Each row of a before or after table is a point. The points were changed in one or more steps. Then noise was added and the rows were shuffled. The steps act on columns, c1 being the first. What was done? A step turns or swaps two columns, mirrors them in a line or flattens them onto one, adds a multiple of one to another, or multiplies or shifts one. Angles are multiples of 10 degrees, from the lower column toward the higher: turns from -170 to 170, lines from 10 to 170 but not 90. Use the fewest steps. Two steps may share a column if one is a turn and the other turns, adds or multiplies; they go together, in the order done. Otherwise the lowest column goes first.

Before (12 x 3):
-4.5 -1.5 -7.0
-0.1 1.4 3.5
-0.4 -1.3 -0.3
2.2 -2.0 4.6
8.6 -2.7 -7.0
-2.1 -1.7 11.1
-0.7 2.1 -6.5
-3.7 -4.2 -1.3
-4.0 3.6 -0.6
0.7 -1.7 1.0
-0.4 -1.0 -7.8
-3.3 -6.4 -3.3
After (12 x 3):
0.1 -0.2 -1.4
-0.1 4.7 -2.1
-0.2 -0.6 3.7
0.2 -6.9 -2.5
-0.1 -3.3 -6.3
-0.1 -6.5 2.1
-0.2 11.0 -1.6
0.0 -6.8 -1.5
-0.3 -1.4 -4.4
-0.2 -7.7 -1.0
-0.1 0.9 -1.5
0.0 3.4 1.2
Steps: multiply c1 by 0; swap c2 and c3

Before (14 x 6):
-0.4 1.8 -1.3 -7.3 8.5 -6.6
-5.4 -1.2 -5.3 1.4 -0.2 -4.0
2.4 5.7 -0.4 -3.3 5.8 1.1
-6.4 6.6 2.2 0.7 -1.8 5.7
1.3 -3.6 -7.4 2.8 4.4 2.0
0.9 5.6 1.8 -0.8 -1.8 2.8
-3.9 -4.3 -1.6 3.1 -4.7 1.9
-3.4 1.5 -1.8 -1.5 -1.8 5.5
-0.9 6.3 2.1 -0.9 5.1 -1.4
-7.7 0.4 4.6 3.9 -4.4 5.3
-0.7 -4.0 -7.6 -6.2 1.2 -6.4
0.9 2.6 4.3 -1.0 0.9 -0.4
-3.1 1.2 -1.9 4.5 7.0 -5.4
-0.8 -2.5 1.5 -1.2 2.7 1.2
After (14 x 6):
-6.5 0.0 4.5 0.5 -0.6 5.9
-3.8 -0.9 -3.1 2.9 -4.9 1.9
0.8 0.0 3.4 -1.3 -0.6 2.6
1.2 0.1 8.5 -0.9 1.5 -0.4
-0.8 1.4 4.4 -0.9 6.1 -1.2
1.5 0.3 -14.8 2.6 3.5 1.8
-7.8 -0.8 9.3 3.6 -4.2 5.7
-5.2 0.0 -10.5 1.7 -0.6 -4.1
-0.3 1.5 -2.9 -7.7 8.8 -6.8
2.2 1.1 -0.9 -3.4 6.5 0.7
-0.9 0.4 2.8 -1.4 1.9 1.2
-0.6 0.6 -15.6 -6.1 0.6 -6.4
-3.5 -0.2 -3.7 -1.7 -1.3 5.5
-3.2 1.1 -3.7 4.4 6.9 -5.2
Steps: flatten c2 and c5 onto the line at 80 degrees; multiply c3 by 2

Before (13 x 8):
0.2 1.9 5.3 -1.8 1.2 2.2 2.8 4.0
3.7 -5.8 0.0 -1.6 -4.9 5.7 1.4 -2.8
-1.6 2.3 -1.5 -6.8 1.6 6.6 2.2 3.6
3.9 1.3 8.1 2.4 -2.5 -0.1 0.8 -2.9
-0.7 0.4 1.3 3.1 3.5 4.7 -0.3 -4.9
6.8 -1.7 6.1 3.3 2.9 -0.3 0.4 -2.9
1.7 4.3 5.5 -5.0 -4.4 -2.6 -1.5 -6.9
5.4 -0.3 -2.7 2.5 3.4 2.8 1.9 5.1
7.3 1.6 0.6 3.3 5.4 8.2 2.6 -1.3
-2.2 2.6 0.1 2.9 3.1 8.0 -1.6 4.1
-3.6 2.5 -0.7 -0.2 0.9 -2.5 -3.1 2.3
4.3 -7.3 2.1 -1.9 -1.5 6.2 7.4 2.9
1.6 -7.1 2.8 -6.8 -4.5 0.4 -2.2 3.0
After (13 x 8):
-2.8 1.6 -7.7 -3.8 -2.8 -0.2 0.9 4.0
-2.6 -1.0 -5.4 -4.2 2.6 -0.4 -0.9 6.8
4.0 -1.4 -5.6 1.0 0.2 2.6 0.0 0.2
-5.0 -6.7 -0.8 -3.3 3.3 4.6 -1.2 -0.5
3.9 -9.7 0.6 -2.6 3.5 8.1 -1.2 -2.0
-2.6 -14.5 -0.2 1.5 -4.7 5.7 1.8 3.4
-1.7 -10.8 -0.2 -3.3 4.0 7.9 -1.5 7.6
3.6 -7.8 0.1 7.1 0.5 6.3 -0.1 -1.6
2.5 6.3 0.7 0.4 1.9 -2.6 -0.9 -3.6
2.9 -16.7 -2.5 1.5 -4.0 6.4 1.0 4.4
5.1 -4.4 3.1 -2.2 2.4 2.9 -0.6 5.3
-7.1 8.3 -6.3 4.2 -3.3 -2.7 1.2 1.5
3.1 -7.8 -4.0 6.3 -3.0 0.4 0.9 1.5
Steps: swap c1 and c8; add -1.5 times c6 to c2; turn c3 and c4 by -170 degrees; flatten c5 and c7 onto the line at 160 degrees

Before (14 x 9):
4.3 1.0 2.0 0.5 -10.8 -0.2 5.1 -0.3 0.4
-1.1 -4.4 3.4 -5.5 -3.8 3.3 0.7 -2.3 3.5
-1.4 -1.4 -0.2 -5.1 0.0 5.2 5.1 -2.0 1.3
-0.2 1.6 -4.0 -6.0 -0.4 2.1 0.4 5.1 -2.8
-5.9 -3.3 1.5 0.1 1.2 1.1 -2.1 -4.2 -3.3
0.2 -1.0 -2.4 -3.6 -0.4 -2.3 4.3 -1.5 1.5
-1.2 -1.0 -2.5 -6.7 -6.2 1.4 2.7 -8.2 -0.1
3.3 -5.7 -2.2 -7.0 -0.7 3.1 -1.1 3.1 -1.5
5.5 -7.6 1.1 0.5 1.4 1.4 -3.4 -0.3 -6.9
2.4 0.9 0.0 3.8 1.5 7.8 0.7 4.0 -1.3
-0.9 0.0 0.1 -10.8 3.5 0.7 3.4 2.2 -1.2
-4.5 -3.3 -0.3 1.7 -10.5 -1.5 5.7 -2.1 -4.4
1.1 -2.9 -0.7 -2.0 -5.7 -3.3 8.0 7.0 3.5
-1.2 1.0 3.3 1.0 0.5 5.1 2.5 -2.0 6.9
After (14 x 9):
-1.1 -5.0 -1.6 1.0 -3.0 -1.2 -5.4 -9.6 4.4
-5.8 -3.3 -0.3 -2.2 0.7 -3.7 0.2 -5.8 -3.4
-1.5 0.1 -3.4 2.4 1.4 -0.1 1.0 -13.6 6.7
-0.7 -0.1 0.1 3.6 2.7 2.3 -10.7 0.8 -1.8
-1.4 0.1 2.7 2.6 -6.1 -7.3 -6.8 -10.4 0.9
-4.5 -3.1 1.5 5.4 -11.0 -2.1 1.9 2.0 -2.5
-1.6 -1.5 0.8 4.8 0.4 -0.1 -4.8 -14.0 1.2
2.4 0.5 0.2 0.8 0.8 6.4 3.9 -14.9 -1.6
1.4 -2.4 1.4 8.1 -5.3 5.3 -2.4 13.8 3.8
5.7 -7.5 1.6 -3.5 0.2 0.3 -0.1 -3.9 -6.9
0.2 -0.5 2.8 4.2 0.1 -2.7 -3.5 3.9 1.7
0.0 2.9 3.2 0.2 -1.0 5.9 -6.0 -0.1 -2.7
3.5 -4.7 4.0 -1.1 -0.7 4.1 -7.0 -5.3 -1.3
4.4 0.1 -2.4 5.1 -10.7 0.0 0.2 0.0 2.4
Steps: mirror c2 and c3 in the line at 170 degrees; swap c4 and c7; turn c5 and c9 by -10 degrees; turn c6 and c8 by -70 degrees; multiply c8 by 2.5

Before (11 x 12):
-0.6 -5.9 0.9 -2.6 -2.5 1.2 0.3 2.6 -2.9 4.4 -4.1 1.8
-6.1 -12.7 2.7 -0.1 9.8 -0.6 -2.2 3.3 -1.4 3.1 -3.1 -1.4
1.3 -6.4 1.4 -2.1 7.7 -0.8 -3.9 2.5 -9.0 1.5 4.1 3.1
0.0 5.1 1.7 -0.7 -0.8 4.3 3.3 3.2 5.0 3.8 -1.4 -0.6
2.3 5.1 -1.0 1.9 0.3 -0.2 4.0 3.0 -0.2 4.6 -5.5 -7.6
-5.3 3.3 -3.3 1.3 4.8 4.3 -3.7 2.6 -7.1 -4.6 -0.4 1.5
2.3 -5.8 -4.7 0.9 2.2 1.5 -2.3 -2.1 4.1 0.2 -5.7 1.2
-3.8 4.9 0.0 -0.1 -2.1 0.3 4.1 -12.5 3.1 3.3 -1.6 -5.7
-0.1 -6.8 13.2 1.7 0.8 0.1 -1.5 2.8 -1.9 1.5 -2.3 1.4
2.3 5.2 -3.2 -8.7 0.3 1.6 -3.9 1.3 1.1 -1.8 -5.2 -1.0
1.1 5.3 -3.3 -2.0 -0.9 -2.2 -4.1 3.2 2.7 3.8 -6.5 3.9
After (11 x 12):
0.5 -5.9 -3.3 2.8 3.6 -1.1 -3.9 2.9 2.5 2.8 -6.7 3.9
1.9 -6.9 0.9 1.3 3.3 -1.8 3.8 2.9 5.2 3.0 -1.6 -3.9
-0.3 -7.6 -3.6 7.2 2.3 -2.0 -4.0 1.0 1.3 -4.0 -4.8 -1.3
2.1 10.5 0.3 4.0 -1.1 -1.0 0.5 2.8 -2.8 3.4 -3.7 0.2
0.7 2.3 1.5 3.2 -9.9 -2.6 -3.5 2.4 -8.5 0.6 4.2 2.9
1.0 9.2 12.5 -1.8 -3.4 -0.6 -1.3 2.6 -2.2 2.2 -2.5 1.4
6.5 -8.5 -3.4 -2.9 -2.9 2.0 -3.5 2.7 -7.0 -3.9 0.1 -2.6
3.0 10.0 1.9 1.4 -14.7 6.4 -1.8 3.4 -1.0 3.0 -2.6 -0.3
-0.5 -5.5 0.2 2.1 4.4 5.4 3.7 -12.7 2.2 2.3 -1.4 -4.0
-1.1 6.1 -4.9 -0.7 -5.2 -3.2 -2.4 -2.0 2.8 0.6 -6.1 0.4
-5.7 -8.0 -0.8 -0.8 2.1 2.1 4.4 2.5 -0.5 4.5 -5.0 -4.4
Steps: turn c6 and c12 by -50 degrees; turn c1 and c6 by -130 degrees; turn c2 and c5 by 150 degrees; multiply c2 by 1.6; mirror c4 and c10 in the line at 80 degrees

Before (13 x 14):
5.9 -4.3 -6.8 -3.0 3.5 3.6 -0.5 -0.1 0.7 -2.6 3.2 -5.7 -1.8 -4.2
2.7 0.3 1.9 -2.5 2.4 -3.0 4.1 -0.1 -7.0 3.5 -10.4 -5.7 -5.0 -6.6
-3.0 4.4 -1.3 0.7 7.7 -4.1 -6.4 -4.6 0.9 -4.5 -0.3 -4.6 -2.0 -4.7
-1.2 -1.6 -0.3 3.2 3.4 3.1 -4.4 -3.0 -2.3 -0.6 2.8 -2.3 7.0 -8.0
-3.7 -2.9 -1.1 2.6 5.9 0.1 -6.7 5.5 -1.7 0.2 0.7 -5.7 0.4 -5.2
-0.1 -1.0 2.5 3.3 4.1 -3.8 -4.5 1.7 2.1 -6.3 -7.8 1.5 -4.2 -6.0
7.4 6.9 1.8 -4.1 4.4 -2.7 -3.4 -0.1 -7.6 3.3 -1.9 2.1 -4.0 -6.1
8.1 1.9 4.3 -1.3 0.9 5.1 -5.8 -1.5 -3.0 -4.6 3.0 -1.0 -5.9 5.3
4.8 -4.3 -4.5 4.5 12.5 2.8 0.5 0.5 2.8 1.2 -4.8 3.8 3.6 4.6
2.7 5.7 0.3 12.3 -3.2 1.8 -0.4 0.6 -3.0 -13.4 -2.2 -0.9 -1.8 4.3
4.2 0.5 -3.3 7.2 -5.7 2.8 5.1 -2.8 3.7 0.7 -0.7 -1.9 1.6 -0.5
2.6 -7.3 2.0 8.3 8.4 0.5 3.3 0.9 -2.2 1.9 -3.0 0.5 -6.6 0.3
-5.1 4.0 5.1 -1.0 2.9 3.2 0.3 0.6 -8.4 2.4 2.8 3.1 -0.6 -5.0
After (13 x 14):
-4.9 -7.2 -4.3 -1.5 -0.6 -3.0 -4.6 -6.5 0.8 3.5 3.2 -0.9 5.0 1.3
0.0 2.9 -5.9 0.4 -8.0 1.9 -0.1 -0.7 1.2 4.4 -1.5 -7.1 4.6 1.0
-3.3 -0.8 1.2 -1.1 -2.7 -2.4 1.7 -4.6 2.6 1.9 9.9 2.7 6.2 2.8
4.5 -7.5 1.6 -1.6 -6.0 -3.5 -0.5 -3.6 -7.0 -4.4 0.2 1.9 6.6 2.8
0.1 -0.7 -5.9 -1.1 -3.3 -4.0 -0.2 4.9 -6.7 -8.2 6.8 2.0 7.8 4.2
-6.8 -2.3 3.9 1.3 -11.6 3.8 0.0 0.6 2.7 -3.3 3.4 -4.6 -5.4 -2.6
6.7 2.4 -1.6 1.3 0.4 5.4 -2.4 5.4 4.0 -1.2 0.5 -3.2 0.2 -1.6
5.4 -2.1 -0.6 1.6 -6.4 3.8 -1.9 -5.8 -3.0 5.0 -0.5 4.3 -4.1 6.7
-3.9 -0.6 -1.9 0.9 -1.2 4.1 -3.2 -4.4 -2.2 2.2 -2.2 -0.1 6.4 -9.0
-6.7 2.1 0.0 1.1 -8.5 3.4 1.1 4.1 -2.4 -3.0 1.6 1.9 0.8 6.3
-2.8 -4.7 3.3 0.9 3.2 2.7 0.4 0.1 -8.6 -0.6 -3.7 5.1 5.4 -0.2
-7.3 0.3 -6.0 0.5 -2.0 0.4 5.9 -6.8 -0.9 0.5 -0.5 -1.1 5.4 -0.7
5.7 -3.1 -0.3 1.5 1.7 5.5 0.6 -0.2 -3.5 10.7 8.9 0.1 -3.9 2.6
Steps: turn c2 and c5 by 150 degrees; turn c1 and c5 by -50 degrees; swap c3 and c12; flatten c4 and c6 onto the line at 70 degrees; swap c7 and c8; turn c10 and c11 by -150 degrees; mirror c13 and c14 in the line at 130 degrees
